Each row is a point. Two turns around zero, p and q, are shown by what they do to some points. Write where each new point lands after one turn and then the other. Backwards means that the second turn is done in reverse. Each puzzle has new turns, and all numbers are rounded.

Turn p:
[-22   7  -4] -> [-20  12   2]
[ 27 -17  27] -> [ 34 -14  19]
[ -1  38 -65] -> [-28   9 -69]
[  3 -32  18] -> [  7 -22  29]
[-7  5 24] -> [ 7 16 19]
Turn q:
[-17  42  31] -> [-43  20  27]
[ 16 -22 -31] -> [ 30  -5 -27]
[ 15 -22  26] -> [ 21 -11  29]
[ 29 -14  -1] -> [31  6  4]
[-43  15 -25] -> [-39 -11 -32]
Where do these land?
p, then q: [  5 -23  13] -> [ 13 -11  21]
p, then q: [  2 -24   0] -> [ 10 -19  11]
q, then p: [ 37  33 -44] -> [  2  26 -61]
q, then p backwards: [13  9 22] -> [-12   0  24]
q, then p: [-58   5   8] -> [-48 -10  32]

Turn p:
[-12  27 -10 -28 -11 -16] -> [ -2  12 -14 -31 -28  -6]
[-32 -26 -39  54  21  30] -> [-23 -13 -46  31  57  22]
[  5 -20  -8  23  32  31] -> [  0 -13   2  11  51  10]
[  5   5  27 -15 -29   9] -> [ -6   0  28  -2 -29  17]
[ 21 -14  17 -27 -27 -39] -> [ 13 -13  19   6 -48 -30]
[ 23  11 -60  38 -10   1] -> [ 44 -10 -54  13  12  23]
[  3  11  51   6   3 -28] -> [ -1  38  34  17 -16 -21]
[-13   5  23 -51  20  13] -> [-25  -1  32 -45   1 -13]
Turn q:
[ 20 -42  17 -59   7 -29] -> [ 16 -61 -14 -33   0 -40]
[-17 -11 -29  24  -6 -16] -> [-16   9 -12  29 -27  -6]
[-27   5  21  48  58  -4] -> [ 9 11  4 67 46 -3]
[ 11 -24 -35  34  -6 -13] -> [  9   1 -12  33 -44   5]
[  9 -34  34 -18  -7   4] -> [ 10 -39  29 -13   2 -13]
[-9 38 16 30  6  0] -> [ 6 43 12 14 23  2]
[ -2  20   1   0  -8 -10] -> [-1 21 -2 -8  2 -8]
[ 40  24  -1 -50 -17  53] -> [  8  -9   0 -71   9  50]
[-26  25 -23 -10 -27  16] -> [-41  24  -4 -19  -8  14]
Where do these land?
p, then q: [-10  37   8   8  32   3] -> [  3  20 -25 -17  36   5]
q, then p: [  2 -30  14  -6  19  24] -> [-12 -23  19  21  24  -5]
q, then p: [28 34  7 30 26 46] -> [ 24   8  30 -21  46  40]
p, then q backwards: [25  0 20 14 23 -7] -> [ 3  9 33 21  8 -9]
p, then q: [  2 -26 -13 -30 -25 -33] -> [ -8 -10   7  -3 -48 -31]
q, then p: [ 26  39  26  28  -3 -16] -> [ 46  33  20 -18  -3   2]
q, then p: [-48 -33 -36   0 -42 -28] -> [-45  10 -41  29 -51   1]
p, then q: [-29  -8  15 -24 -51 -25] -> [-42  17  32 -11 -37 -19]
p, then q: [  5 -11 -41 -21  20  36] -> [ -4 -56 -26   0   7  10]

Turn p:
[  1  10  -5 -34 -10  27  21 -12   2   0   6] -> [ -3  17  22 -13  -5  26  30  -8   5   9  -3]
[-24 -18  -5  15  12   8  11 -16  21  17  16] -> [-21 -24 -22   5  16  12  17  -3   6  13  18]
[  9  -6 -32  -1 -24  22 -22  34   6  22 -30] -> [ -9 -15  -1 -23 -37   8 -14  41   6   8 -32]
[ -4  24 -11 -15  13 -97 -23   7  14  -2 -42] -> [-17  41 -19 -35  42 -66 -49   5  11 -18 -22]
[ 17   5  25  22   8  29  14 -19  18  28  10] -> [ -5 -16  12  43  13  11  20   8   4  32   0]
[ -5  -3   5 -18  10  22 -39  48  20  17  22] -> [  5 -25  25 -29 -10  12 -31  29   0  29  29]
[-22  -2  10  18   8  22 -12 -24 -36 -15 -14] -> [  9 -18  -7  17   9  29  -7 -21 -27 -27 -16]
[  9   8 -33  15  18 -20  16  -2 -62 -11  13] -> [ 23  33 -36   7  -8  -6  12   6 -50 -28   7]
[  7 -17   8  -5  19   0  25  25  -7  -8  -1] -> [ 20 -13  11  -8   1 -20  24  10  -6 -12  12]
[  5 -15  50 -28 -61 -65 -22 -21 -11 -16  -9] -> [ -8  19  16  -7 -20 -56 -37 -81  10   5 -23]
[ 22  -7 -16   5  17  28   7  -9  27 -15  17] -> [24 -1 -9 10  3 24 20 15 31 11 15]
[-14  20   4  28  -9  23  25  -9   7 -16  13] -> [-17   1   6  35  -4  23  15   0   9 -22  17]
Turn q:
[-13 -41 -31   4 -30 -12   1  20  -9   8  23] -> [-26 -28 -11   4 -33   8  14  25  -8  -9  35]
[-16  39  -4 -16  23 -15  70  23  -2  20  -7] -> [ -3  -3 -23  -4  46 -14  61   1 -14 -23 -37]
[ -3 -28  10  18  -3  21  -4  -9 -16 -60 -12] -> [ -2  -4  35 -15 -21  12 -35 -30 -19 -33   9]
[ -3   5   6 -24 -58 -11 -14  27  28  25 -54] -> [ -3  -4  -7 -25 -39  15   6  50  37   8 -54]
[ 18  26 -10   0 -10  -7 -15 -25 -22 -24 -21] -> [ 25  17 -16 -21 -23 -18 -20 -24  -6   0 -10]
[-13 -17  -6  15 -11   0 -26 -19  -4 -19  31] -> [-18   5   8  17 -24 -10 -21 -12   2  -1  35]
[-10  20  17  -6   4  34   2 -30  12   0   5] -> [-18  26   5   9  14  10  -8 -32  11  14 -16]
[-10   7 -21  19  25  -2 -13 -15  11  21 -10] -> [  3 -13 -29  20  21  -8 -25   0   9   5  -3]
[ 21  -2 -25   6  24  40  10  41 -34  13 -24] -> [ 24   0 -28 -15  24  51  -4  16 -41 -15   1]
[-22  31 -21  -7  19 -28  10   8   6  -6  37] -> [-13  16 -20   8  23 -41  24   3   7 -20  22]
[ -1 -13  55  13 -12 -16 -21  18   7  -8   8] -> [ 11   9  55  21 -17  -7  -3  24   5   2  -4]
[ 53   5 -20  30  17  11  25 -29 -21 -12  27] -> [ 42  -7 -15   8   5  11  14 -58 -16   4  36]
[  0 -32  10 -26  -7 -25 -27  26  46  22  10] -> [-13 -18  24  -6   2  -4   5  54  42  23  16]
[ -2   0  40 -28  17  10   2 -34  -2  21 -12] -> [-11   5  22  -3  21  -5  -6 -14  -9  47 -31]
Where do these land?
q, then p: [-20 -24  -6  13 -30  29 -17   1 -44  13 -32] -> [ -6 -17   1 -10 -48  32 -23  -3 -28 -16 -32]
p, then q: [ 42 -10   3 -29  31 -38  -8  -6  12 -13 -11] -> [ 45  -6 -11 -21  29 -27  12   9  23  27   0]
p, then q backwards: [ -8  17  13  -4 -28  40  -1   1 -31  12 -24] -> [-16 -21  38  12 -26  21  19   6 -19  -3 -22]
p, then q: [  5  13 -10  28 -23 -34   5  20   6   9  20] -> [ -8  10 -17  23 -24 -29   8  21  12 -21  11]
p, then q: [  1 -27  15 -18  12 -41  16 -32  35 -17   7] -> [ -2 -27 -10   0  36 -38   8 -26  33  20   9]
p, then q backwards: [-27  25 -22 -20  50 -21  11  -8  -6 -28  -3] -> [  2  27 -21 -18  44  22  10  38  -1 -26   7]
p, then q: [-17  17 -10  -2 -50  49   1   8  -6  16 -41] -> [-31   5  23  -9 -27  36 -19  10  -6 -23 -54]
q, then p: [  1   1 -27  11  -5   1 -28  -3  26  16  35] -> [-22   0 -21   9  -8  11  -8  21  19  17  38]
q, then p: [-26  23  24  -3 -34  33 -23  19 -36  11  13] -> [-34  17  29  23 -21  22 -20  21 -28 -33 -11]
p, then q backwards: [  6 -21   5   1  44 -23   5  20  41 -35   5] -> [ 25   6 -27   0  37 -36 -10  15  41 -14  11]
p, then q: [ -9   5  19  10  -1  23   5   9 -18  55  -2] -> [-13 -15   6  24  -9  12   0  23 -51   1 -17]
p, then q: [ 31 -29 -20  -6  -3  -4  30   1  13 -12  33] -> [  4 -12 -18   2  -5   2  55 -14  27   3  11]
p, then q: [ 20  10  15  19  39 -13   4 -31   8 -28   0] -> [ 44  -9  -6  14  33  -6 -12 -22  12 -10  20]
